Every row gives one point. To make a cloud, some directions were put in groups of two or more. Within a group, all points are equally far from the middle, so they leave a hole (a ring in 2 directions, a hollow ball in 3). The other directions are filled evenly. Then the cloud was stretched, turned, moved and blurred a little. Count the holes, and give their numbers of directions, smallest first.
(in the rows, 128 means zero)

Cloud:
[[102 116]
 [114 106]
 [ 97 151]
 [109 167]
 [146 106]
 [168 140]
 [127 175]
 [123 174]
 [106 112]
 [155 110]
 [164 156]
 [112 171]
 [167 150]]
Holes: 1 (2)

Cloud (21 x 3):
[[138 103 124]
 [ 62 127 123]
 [127 140 133]
 [109 116 117]
 [122 156  93]
 [119 115 120]
 [159 145 140]
 [ 68 128 147]
 [ 76 108  97]
 [116 154 143]
 [ 90 156 151]
 [139  90 118]
 [ 92 153 146]
 [ 97  77 107]
 [128 157 125]
 [120 167 128]
 [ 57 132 114]
 [142 130 152]
 [102  90 160]
 [ 92 117 131]
 [ 79  88  94]]
Holes: 0

Cloud (30 x 4):
[[138 128 130 162]
 [ 83 153  76  99]
 [146 104 160 111]
 [ 90 128 169 150]
 [104 103 127 107]
 [142 129 145 112]
 [160 161 124 106]
 [145 123  95 129]
 [112 119 123 163]
 [137 139  70  88]
 [168 129 155 152]
 [140 128 115  87]
 [126  71 141 111]
 [156 133  95  73]
 [148 155 131 112]
 [112 192 110 153]
 [125  74 141 110]
 [116 136 107  92]
 [ 82 139 169 175]
 [156 108 141 161]
 [167 112 166 162]
 [121 159 111 162]
 [141 149  93  78]
 [139 109 144 102]
 [116 106 106 128]
 [152  70 128 107]
 [175 120  78  91]
 [123 108 104 100]
 [122 153 127 166]
 [110 149 156 161]]
Holes: 1 (2)

Cloud (47 x 6):
[[115 133 123 146 122 191]
 [118 138  92 134 150 133]
 [175 125 121 122 173 165]
 [123 153 143  78 155 131]
 [175 117 146  97 186 150]
 [110 101 167 109 101 136]
 [124 115 149 104 189 141]
 [ 92  91 144 105 162 159]
 [126  82 122 152 145 120]
 [134 107 144 140 120 194]
 [151  93 158 115 175 137]
 [132 142 135  82  85 136]
 [167 103 155  94 178 160]
 [139 104 124 168 137 153]
 [ 95 103 129 100 101 153]
 [149  70 140 124 139 160]
 [117  97 161 109 155 179]
 [159 103 128 132 107 177]
 [121 145 155 152 123 143]
 [134 157 123 147 145 160]
 [135 113 131 120 135 200]
 [121  97 118 162 175 167]
 [121 118 128  74 108 155]
 [140 115  83 115 106 164]
 [142 130 173 105 170 130]
 [120  86 136 118 168 181]
 [ 93 125 105 145 125 108]
 [ 98 123 131 129 123  97]
 [153  96 139 131 130 191]
 [106 125 140  98 128 176]
 [117  64 168 128 139 160]
 [118 146 102 116  89 148]
 [121  73 150 144 144 187]
 [113 110 139  80 139 110]
 [116 128 130 142  83 139]
 [128 121 185 104 149 143]
 [ 88  78 142 102 117 135]
 [100  71 125 100 132 144]
 [104 121  96 150 119 118]
 [125 101 135 162 179 147]
 [132 125 158 131 105 180]
 [176 126 121 138 142 163]
 [103 124 139 100 173 125]
 [116  82 170 122 156 173]
 [118  78 159 138 118 178]
 [134 102  92 119 162 163]
 [125  95 153  83 111 134]]
Holes: 2 (2, 3)
